Each point is reached from the start by the listed moves, each made 0, 1 or 2 times, or once backwards (-1), plus a little noise. Is the number of moves made odd or even? Then give how often each move was made.

Moves:
(1): [ 1.4 -1.7 -0.4]
(2): [-0.2  0.4  4.5]
(3): [-2.1 -3.2  1.3]
Start: [ 1.4 -2.1  0.3]
Points:
[ 0.9 -1.4  9.2] => even (0, 2, 0)
[-1.9 -4.0 -2.5] => odd (-1, -1, 1)
[ 1.7 -8.0  9.8] => odd (2, 2, 1)
[ 2.4 -3.1  8.7] => odd (1, 2, 0)
[3.0 1.8 8.0] => odd (0, 2, -1)

Moves:
(1): [-1.7  0.7 -1.1 -1.8 -0.4  1.3 -3.5 -0.3  0.8]
(2): [ 4.0 -1.3 -2.8 -0.4 -2.9  0.6 -2.1 -0.9 -1.8]
(3): [ 0.4  2.1 -5.8 -0.9  0.6 -2.4 -1.1 -1.5  1.3]
(4): [ 0.3 -0.7 -1.3 -0.6 -2.6  0.5  0.5  4.8  2.2]
(5): [ 3.3 -2.2  0.0  2.0 -0.3  2.3  1.5  0.5 -0.6]
(6): [-3.0 -2.3  1.7  1.4 -0.4 -0.1 -1.5  1.6 -3.1]
Start: [ 1.7 -0.6 -0.8  0.6  0.5  2.1  1.6  0.9 -0.4]
Points:
[  9.0 -11.5  -3.2   5.8  -8.5   4.8  -0.1   8.0  -9.5] => odd (-1, 2, 0, 1, 1, 2)
[ 9.2 -6.8  0.9  2.3 -5.9  8.0  2.7  7.1 -1.9] => even (0, 1, -1, 1, 1, 0)
[  9.3 -11.0   4.0   6.5  -4.1   9.4   2.1   4.6  -7.7] => odd (0, 1, -1, 0, 2, 1)
[  0.8   2.8 -11.0  -0.3  -0.3  -3.5   5.9   8.8   7.6] => even (-1, -1, 2, 2, 0, 0)

Moves:
(1): [ 1.1  3.3  1.5 -4.3  3.6 -4.4 -4.4  2.0  4.9  0.4]
(2): [-3.1 -1.4 -0.2 -0.3 -0.2  0.1 -3.8 -0.3  2.7 -1.2]
(3): [ 0.9  0.7 -0.3 -2.5  1.3  0.3 -2.8 -1.6  0.3 -2.6]
(4): [ 1.4  3.2 -0.6 -1.5  0.4  1.0 -3.0 -1.0 -0.8  0.8]
(5): [-0.8  1.3  0.0  0.9  0.8 -0.5  0.6 -0.5  0.4 -1.2]
(6): [ 4.1  2.0 -1.0 -0.9 -0.6 -2.9 -5.0 -2.2 -0.8 -0.6]
(7): [-3.2 -1.5 -0.7 -0.9  0.4 -1.6  0.8 -1.3 -0.7 -0.4]
(8): [-1.3  3.8  3.5  1.3 -0.3  1.5 -0.6 -0.8  0.8  0.9]
(9): [-0.2 -2.9 -0.1 -2.0  2.3  2.7 -1.5  1.4 -2.5  1.7]
Start: [-0.8  1.1  1.4 -2.5 -0.8  1.1 -1.0 -0.9  1.3  0.0]
Points:
[-7.2 -6.6  2.4 -4.9  6.7  7.9  2.3  2.6 -1.0 -1.7] => odd (0, 0, 1, -1, 2, -1, 0, 0, 2)
[ -8.4  -0.7  -0.8  -8.8   0.1   5.5 -18.5 -11.6  -2.2  -6.0] => odd (-1, 2, 2, 1, 0, 1, 2, 1, 1)
[  0.3  19.4   5.5 -15.0   6.6 -10.0 -12.7  -4.9   9.0  -0.7] => even (2, -1, 1, 2, 0, 0, 2, 1, -1)
